Every row gives one point. The points of each table are mixes of a few directions, plus a little noise. How many directions does each table use, and how many do they share? Where both have some left over, give the other angles between the two spaces (their principal angles), to ten degrees, smallest first.

First:
0.25 0.37 0.71

0.00 -0.12 -0.28

0.64 0.37 0.33

-0.52 -0.39 -0.46

0.33 0.12 -0.04

-0.70 -0.35 -0.21
Second (6 x 3):
-0.07 0.27 -0.17

0.15 -0.48 0.29

0.30 -1.01 0.60

-0.03 0.11 -0.07

-0.10 0.31 -0.17

-0.21 0.77 -0.44
Directions: first 2, second 1, shared 0; angles 80

First:
-0.28 0.37 -0.12 -1.09 0.88 0.21

-0.21 0.28 -0.09 -0.80 0.65 0.15

0.06 -0.07 0.03 0.23 -0.17 -0.05

0.17 -0.22 0.07 0.63 -0.52 -0.12

0.05 -0.06 0.02 0.18 -0.14 -0.03

0.22 -0.29 0.09 0.85 -0.69 -0.16
Second (8 x 6):
-0.17 -0.28 0.03 -0.13 -0.19 -0.10

-0.26 -0.40 0.04 -0.22 -0.32 -0.18

-0.11 -0.21 0.02 -0.11 -0.15 -0.08

-0.78 -1.26 0.15 -0.67 -0.97 -0.56

0.24 0.39 -0.04 0.22 0.33 0.18

0.20 0.33 -0.04 0.16 0.27 0.17

0.45 0.72 -0.11 0.39 0.54 0.30

0.41 0.69 -0.08 0.36 0.51 0.31
Directions: first 1, second 1, shared 0; angles 80

First (11 x 11):
-0.19 -0.11 0.09 -0.13 -0.56 -0.12 0.34 -0.39 -0.28 -0.24 -0.30

-0.20 0.31 0.95 -0.70 0.58 -0.36 0.04 -0.33 0.37 0.12 0.38

-0.09 0.27 0.10 0.03 0.43 0.13 -0.22 0.39 0.28 0.04 0.22

0.56 -0.07 -0.33 0.04 0.29 0.03 0.03 0.43 -0.23 0.19 0.13

-0.38 0.35 0.09 0.17 0.13 -0.11 1.24 0.00 -0.54 0.28 0.53

0.07 -0.47 -0.75 0.52 -0.81 0.25 -0.20 -0.13 -0.25 -0.24 -0.58

-0.14 0.03 -0.53 0.43 -0.70 0.33 0.07 0.49 -0.29 -0.45 -0.48

-0.27 -0.22 -0.40 0.64 0.56 0.11 0.27 -0.57 0.06 0.77 0.70

0.20 -0.17 0.68 0.06 -0.50 -0.28 -0.55 -0.28 0.64 0.11 -0.06

0.11 -0.02 0.23 -0.99 0.49 -0.21 -0.03 -0.38 -0.22 -0.23 -0.16

0.37 0.05 -0.11 -0.09 0.10 0.23 -0.99 0.76 0.44 -0.33 -0.33
Second:
0.39 0.64 -0.26 0.16 -0.28 0.23 -0.03 0.11 0.47 -0.23 0.06

0.99 1.00 -0.19 0.22 -0.47 0.61 -0.13 0.37 0.64 -0.02 -0.20

0.05 -0.82 0.90 -0.11 0.34 -0.37 0.07 0.20 -0.28 0.38 -0.45

-0.02 0.29 -0.09 0.18 -0.06 -0.44 0.06 -0.05 0.44 -0.45 -0.10

0.06 0.61 -0.42 -0.08 -0.30 0.32 -0.25 -0.16 -0.03 0.38 -0.59

-0.77 -0.67 0.05 -0.03 0.35 -0.70 0.20 -0.28 -0.22 -0.36 0.38

-0.60 0.41 -0.77 0.11 -0.10 -0.32 0.04 -0.43 0.25 -0.62 0.38

0.28 -0.42 0.36 -0.03 0.14 0.35 0.10 0.26 -0.18 0.10 0.49

-0.53 -0.15 -0.32 -0.18 0.05 0.08 -0.06 -0.30 -0.43 0.15 0.11

-0.77 -0.99 0.13 -0.35 0.39 0.00 0.02 -0.29 -0.98 0.45 0.29

0.91 0.08 0.62 0.10 -0.07 0.26 -0.01 0.51 0.29 0.24 -0.34
Directions: first 6, second 4, shared 0; angles 30, 60, 60, 70

First, 11 rows:
0.39 0.25 -0.24 0.43 0.21 0.02 -0.34 0.50 -0.24 -0.23 -0.38 0.04 0.09
 0.32

-0.40 0.69 -0.66 0.16 -0.85 -0.09 -0.02 -0.09 -0.26 0.08 0.01 0.04 -0.09
 0.97

0.40 -0.72 0.85 -0.51 0.58 -0.18 -0.23 0.04 0.29 0.13 0.36 -0.12 0.58
 -0.65

0.36 -0.52 0.55 -0.51 0.52 -0.22 -0.16 0.19 0.38 0.23 0.25 -0.17 0.42
 -0.53

-0.32 0.01 0.00 -0.12 -0.24 0.07 0.30 -0.31 0.06 0.08 0.15 0.04 -0.20
 -0.10

-0.66 0.38 -0.30 0.44 -0.74 0.33 0.18 -0.71 -0.55 -0.26 -0.08 0.35 -0.31
 0.44

0.38 -0.46 0.45 -0.52 0.49 -0.24 -0.12 0.29 0.49 0.28 0.26 -0.26 0.37
 -0.47

0.37 -0.18 0.23 -0.09 0.24 -0.15 -0.35 0.27 -0.03 0.01 0.00 -0.03 0.41
 0.07

0.43 0.18 -0.25 0.55 0.31 0.09 -0.36 0.49 -0.34 -0.34 -0.49 0.10 0.01
 0.22

-1.10 0.32 -0.45 0.48 -0.69 0.67 1.04 -1.15 -0.19 -0.31 -0.13 0.35 -1.28
 -0.34

0.20 0.07 -0.20 -0.27 0.12 -0.19 0.06 0.45 0.43 0.27 0.04 -0.27 -0.02
 0.05
Second (10 x 14):
-0.14 0.12 -0.06 -0.90 0.20 0.43 -0.10 0.09 0.47 -0.18 0.31 -0.23 -0.24
 0.36

0.94 -0.10 0.07 0.82 0.15 -0.22 -0.39 0.63 -0.20 -0.02 -0.63 -0.04 0.72
 -0.64

0.06 0.46 -0.56 0.00 -0.16 0.27 -0.52 -0.04 0.67 -0.31 -0.26 0.08 -0.37
 -0.42

-0.59 -0.23 0.21 -0.65 0.05 0.12 0.29 -0.26 -0.04 0.09 0.53 -0.06 -0.16
 0.61

-0.60 0.04 -0.41 -0.63 -0.09 0.45 -0.82 -0.15 0.83 -0.31 0.22 0.12 -0.25
 0.20

-0.08 -0.07 0.03 0.15 -0.05 -0.20 -0.20 -0.07 -0.13 0.03 0.03 0.15 0.11
 0.15

-0.07 -0.50 0.82 0.45 0.05 -0.81 0.97 -0.21 -1.36 0.57 0.31 0.07 0.39
 0.63

0.04 -0.10 -0.21 0.06 -0.02 0.30 -0.31 0.18 0.41 -0.13 -0.21 -0.02 0.13
 -0.44

-0.46 -0.24 0.12 -0.17 -0.11 0.19 0.71 -0.28 -0.08 0.17 0.21 -0.08 -0.23
 -0.06

0.93 0.61 -0.02 0.86 -0.04 -0.56 0.36 0.11 -0.55 0.07 -0.50 0.01 -0.09
 -0.39
Directions: first 4, second 5, shared 1; angles 40, 50, 60

First:
-0.38 0.24 1.27 0.18 -0.76 -0.29 0.30 0.17 -0.41 0.01 -0.18 0.23 0.31
 0.97 -0.55 0.56 0.32 -0.17 -0.40 0.47

-0.08 0.04 0.29 0.06 -0.17 -0.10 0.07 0.04 -0.08 0.01 -0.05 0.05 0.08
 0.19 -0.13 0.12 0.07 -0.04 -0.08 0.13

-0.03 0.04 0.13 0.02 -0.07 -0.03 0.02 0.02 -0.05 0.00 -0.02 0.02 0.04
 0.08 -0.05 0.05 0.04 -0.02 -0.04 0.05

-0.27 0.17 0.93 0.12 -0.57 -0.23 0.25 0.17 -0.29 0.00 -0.12 0.18 0.23
 0.71 -0.42 0.42 0.27 -0.13 -0.29 0.36

0.48 -0.31 -1.71 -0.25 1.01 0.38 -0.44 -0.26 0.55 -0.04 0.24 -0.32 -0.41
 -1.31 0.76 -0.76 -0.44 0.22 0.51 -0.63

-0.13 0.09 0.49 0.07 -0.27 -0.09 0.12 0.07 -0.14 0.02 -0.06 0.11 0.13
 0.37 -0.21 0.20 0.13 -0.10 -0.14 0.18

-0.17 0.10 0.58 0.08 -0.34 -0.12 0.15 0.10 -0.18 0.03 -0.09 0.11 0.15
 0.42 -0.25 0.26 0.16 -0.09 -0.17 0.20

0.32 -0.20 -1.08 -0.16 0.66 0.26 -0.25 -0.19 0.35 -0.01 0.14 -0.22 -0.25
 -0.83 0.49 -0.47 -0.29 0.15 0.33 -0.41

-0.33 0.22 1.22 0.16 -0.71 -0.27 0.31 0.18 -0.40 0.05 -0.17 0.24 0.28
 0.91 -0.52 0.53 0.31 -0.17 -0.37 0.44

0.41 -0.27 -1.46 -0.19 0.87 0.31 -0.36 -0.22 0.45 -0.04 0.21 -0.28 -0.35
 -1.12 0.65 -0.64 -0.37 0.21 0.44 -0.57

0.18 -0.13 -0.64 -0.08 0.39 0.12 -0.16 -0.10 0.21 0.00 0.09 -0.14 -0.16
 -0.45 0.28 -0.29 -0.17 0.08 0.20 -0.24
Second (10 x 20):
0.23 0.05 -0.09 0.05 0.23 0.25 0.12 -0.08 0.03 0.13 0.05 -0.07 -0.33
 -0.19 0.11 -0.01 -0.10 -0.01 0.40 -0.28

0.53 0.29 -0.02 -0.09 0.29 0.38 0.31 -0.19 -0.04 0.40 -0.05 -0.03 -0.81
 -0.10 0.05 0.09 -0.22 -0.05 0.85 -0.56

-0.62 -0.23 -0.34 0.29 -0.23 -0.22 -0.54 -0.58 0.15 -0.65 0.08 0.44 0.73
 0.55 -0.10 0.26 0.34 0.15 -0.75 0.92

-0.47 -0.18 -0.38 0.25 -0.11 -0.09 -0.42 -0.60 0.16 -0.52 0.13 0.41 0.47
 0.41 -0.07 0.21 0.28 0.12 -0.45 0.68

-0.04 0.65 0.65 -0.53 -0.82 -0.51 0.09 -0.13 -0.48 0.33 -0.43 0.38 -0.18
 1.10 -0.77 0.42 0.17 0.05 -0.13 0.48

0.60 0.14 0.37 -0.27 0.28 0.20 0.53 0.81 -0.14 0.62 -0.05 -0.60 -0.56
 -0.77 0.22 -0.39 -0.37 -0.17 0.57 -0.98

-0.16 -0.27 -0.35 0.25 0.21 0.10 -0.21 -0.18 0.20 -0.30 0.18 0.03 0.23
 -0.13 0.19 -0.05 0.07 0.03 -0.14 0.13

0.18 -0.10 0.33 -0.18 0.07 -0.08 0.31 0.96 -0.07 0.25 0.02 -0.56 0.06
 -0.71 0.19 -0.46 -0.21 -0.13 -0.06 -0.55

-0.45 -0.60 0.10 0.15 -0.05 -0.34 -0.14 0.97 0.11 -0.39 0.18 -0.49 0.99
 -0.73 0.31 -0.58 0.02 -0.02 -0.94 0.06

0.24 0.31 -0.31 0.08 0.16 0.36 -0.05 -0.97 0.04 0.11 -0.03 0.48 -0.66
 0.57 -0.13 0.51 0.01 0.04 0.69 0.08
Directions: first 1, second 3, shared 0; angles 30
